Each wall is flat, endless, passes through zero and stands at right angles to its row. A trip goes straight from one point to another. Which walls does it cross, in order?
In the rows, zero is written as 128.

Walls:
(1): [185 132 124]
(2): [189  75 137]
(3): [115  97 159]
(4): [176 143 105]
(5): [107 167 123]
(6): [165 129 131]
(7): [120 107  66]
Trips:
[ 98 143 116] to [109 146 126] => 7
[168 135 113] to [174 130 145] => 7
[141 138 117] to [139 119  87] => 5
[171 137 100] to [126 114 189] => 7, 3, 4, 1
[189 135 106] to [ 80 174 129] => 5, 2, 7, 6, 1, 4
[141 127 129] to [161 153  94] => 7, 5

Walls:
(1): [142 151 100  82 121 186  85 146 161  68 133]
(2): [145 110  85 121  81 131 122 136 129 153 135]
(3): [163 159 142  94 112 125 168 107 118 130 170]
(4): [124 134 124 126  93 138 103 138 111 106 160]
(5): [132 141  80 129 130 123 141 105 102 125 131]
(6): [158 134  99 136  94 148 132 121 154 174 143]
(7): [134 119 154 105 112 134 129 139 147 132 183]
Trips:
[135 142 188  92 130 166 132 178 152  95 167] to [124 126  82 104 113 150 113 125 153  99 134] => 2, 6, 5, 3
[ 92  85 115  82 128 102 201 122 117  98 102] to [154  80 150 120 124 136 148 137 104 149 144] => 2, 7, 5, 6
[139 123 139 128 175 126  83 137 155 116 117] to [190  98  90  94 124 158 134 180 133 137 170] => 7, 6, 2, 4, 3, 5
[105 153 115 110 154 140 115 126 152 106 140] to [ 87 205 160 115  84 130 114 133 102 124 163] => 3, 5
[170 167 128 104 160 181 158 139 127  96 131] to [142 103  65 140 171 119 120  71  86 110 112] => 7, 3, 1, 2

Walls:
(1): [115 101 155 132 106 111 186 102 144  94 115  76 113 115  85 158 152  97
 141 138 107 174 105 134]
(2): [128 168 138  91 161 119 145 101 156  85 213 157  62 166 134 129 118 113
  88 146 125  99 124 178]
(3): [ 84 163 119 149 163 131 162 106 154 167 130 138 142 161 108  99 129  93
 113 122 154 126 106  57]
(4): [ 33 163 126 193 175 104 131 134  99 101 105 145 121 143 128 122 118 161
 170  78 124 147  82  90]
(5): [124 103 139 113 119 112 130 102 114 140 113 138 154 142 139 174 114 161
 128 149 154 134 107 151]
(6): [146 178  85  92  66  96 125 175 108 120 195  74 133 110 149 167 162 107
 101 148  96 114 126  92]
(7): [106 100 182 139  93 145  97 117 117 174 160 126 105  90  90 145 137  89
 158  98 102  99 119 114]
(8): [103 128 126 150 178 105 129 113  99 114 127 116 107 144 115 134 124 136
 178 164 136 140 147 145]
(9): [130 103 144 135 171  97 130 117 114 135 140 115 198 143 105 120 104 156
 107 174 105 132 151 168]
Trips:
[146 118 174 109 146 177 145 120 194 131 130 128 139 138 122 109 164 129
 146 131 116 140 127 174] to [114 106 122 146 136 153 113 164 130 107 158 110 107 136 162 111  90 114
 129 178 105 114 156 158] => 8, 7, 1, 6
[121 111 103 126 147 114 130 153 101  99 150  92 103 132 105 126 168 139
 173 154 195 128  87 155] to [155 123 166 121 127 140 115 109  60 115 134 141  91 164 112 138 172 141
 180 112 105 150 103 131] => 7, 6
[151  52 109 122 122 134 104 156 117  87 157 132 161 102 166 164 112 136
  91 134 108 108  91 154] to [124 156 111 176  99 166 120 131 113  96 112 100 142 161 160 135 137  90
  96 116 147 186 121 140] => 2, 1, 9, 4, 5, 3
[107  89  71  95  94  85 150  98 162 123  74 105 154 155  93 121 152 120
  64 176 144 116 121 139] to [ 35  88 114 104 155  95 127 115 125 159 150 145  87 133 108 141 139 140
 170 120 128 140  86 129] => 8, 6, 2, 4, 7, 9
